Each point is reached from the start by the listed moves, each made once or not at all, plus a little noise. Is the number of moves made odd or even? Then give how often each move was made.
(in the rows, 128 means zero)

Moves:
(1): [158  84]
(2): [164 177]
Start: [124 133]
Points:
[160 179] => odd (0, 1)
[155  91] => odd (1, 0)

Moves:
(1): [124  94 113 170 131 158]
(2): [147 138  94 116 175 154]
(3): [117  89 133 135 145 135]
(4): [102 130 155 158 173 133]
Start: [122 139 141 100 143 148]
Points:
[ 86 104 174 138 204 156] => even (0, 0, 1, 1)
[ 82  71 156 177 207 189] => odd (1, 0, 1, 1)
[141 149 106  86 186 175] => odd (0, 1, 0, 0)
[130 109 112  93 209 183] => even (0, 1, 1, 0)

Moves:
(1): [123 141 142 184 140 127 127 152  98]
(2): [134 122 136 112 132 108 165 165 119]
(3): [123 124 131 125 131 115 141 164 165]
(4): [ 98  95 123 140 145 118 147 101 166]
(5): [128 192 135  95 147 106 123 104 122]
(6): [114 116 116 151 119 143 142 149 132]
(7): [146 137 127 120 124 116 163 122 156]
(8): [113 138 103 136 119 112 109 105 120]
(9): [ 95 130 136 157 102 123 114 107 115]
Start: [127 124 121 120 107 126 138 121 122]
Points:
[110 103 137 161 142  74 238 183 189] => odd (1, 1, 1, 1, 0, 0, 1, 0, 0)
[ 92 192 118 156 129  69 175 193 112] => even (1, 1, 1, 0, 1, 1, 0, 1, 0)
[115 196 142 139 142  88 144 155 121] => odd (1, 0, 1, 0, 1, 0, 0, 0, 0)
[130 217 126 125 123  55 186 131  97] => odd (1, 1, 0, 0, 1, 0, 1, 1, 0)
[114  90 128 103 127  70 240 161 217] => even (0, 1, 1, 1, 0, 0, 1, 0, 0)
[ 29 102 100 249  91 112 137  94 116] => odd (1, 0, 0, 1, 0, 1, 0, 1, 1)
[116 132 138 173 122 112 148 181 133] => even (1, 0, 1, 0, 0, 0, 0, 0, 0)

Moves:
(1): [130 136 134 126 134 146 128 114 140 111 127 125 124 117 126 135]
(2): [146 161 144 134 124 134 125 147 135 109 132 125 119 136 134 128]
(3): [116 134 136 147 135 122 113 120 130 121 141 111 124 140 135 152]
(4): [112 145 144 135 138 122 118 148 137 122  98 141 132 154 121 145]
(5): [121 144 116 127 144 123 114 148 145 128 120 111 126 147 120 152]
(6): [143 108 146 131 137 132 117 115 122 161 148 140 159 120 137 131]
(7): [136 112 110 150 135 127 146 125 113 110 129 119 133 137 166 111]
(8): [100 135 135 103 144 119 142 127 115 114 151  88 131 133 148 158]
(9): [130 134 126 100 143 123 130 155 116 142 118 121 124 141  96 133]
(10): [130 122 132 137 113 129 133 139 126 119 115  97 131 130 136 112]
(11): [143 125 140 110 128 122 133 130 121 132 122 136 137 103 108 130]
(12): [ 99  97 121 115 137 119 110 138 127 112 120 152 124 111 120 146]
(13): [138 133 121 137 109 140 134 134 130 132 124 138 132 146 115 131]
(14): [117 123  98 135 137 132 106  96 109 149 121 109 115 147 165 163]
Start: [129 123 116  91 101 150 114 131 122 142 141 118 126 138 141 119]
Points:
[135 162 126  94 142 150  63 185 119 176 100  60 134 213 154 184] => odd (0, 1, 0, 1, 1, 1, 0, 0, 1, 1, 0, 0, 0, 1)
[124 178  93 161 129 153  72 149 121 120 109  76 110 249 200 205] => odd (0, 1, 1, 1, 1, 0, 1, 0, 0, 0, 0, 0, 1, 1)
[135 127 114  97 141 171 113  89  82 129 184  53 142 158 242 177] => even (1, 1, 0, 0, 0, 1, 1, 1, 0, 0, 0, 0, 0, 1)
[108 114 155  44 129 137 101 183  91 134 157  71 142 140 148 161] => even (0, 1, 0, 0, 0, 1, 0, 1, 1, 1, 0, 1, 0, 0)
[ 80  97  98 135 175 146  45 110 122 133 120 107 136 185 204 226] => even (1, 0, 1, 1, 1, 1, 1, 0, 0, 0, 0, 1, 0, 1)
[145 162  96 100 160 155  88 142 110 116 127  51 101 187 166 197] => even (1, 1, 1, 0, 1, 0, 1, 0, 1, 0, 1, 0, 0, 1)
[ 87 109  85  63 140 155 131 187 108  89 120  49 125 175 140 171] => even (1, 0, 0, 0, 1, 0, 1, 1, 1, 1, 0, 1, 1, 0)
[ 71 104 117  47 166 123  54 132  96 163 123  99 157 157 160 247] => odd (0, 0, 0, 1, 1, 1, 0, 1, 0, 0, 1, 1, 0, 1)
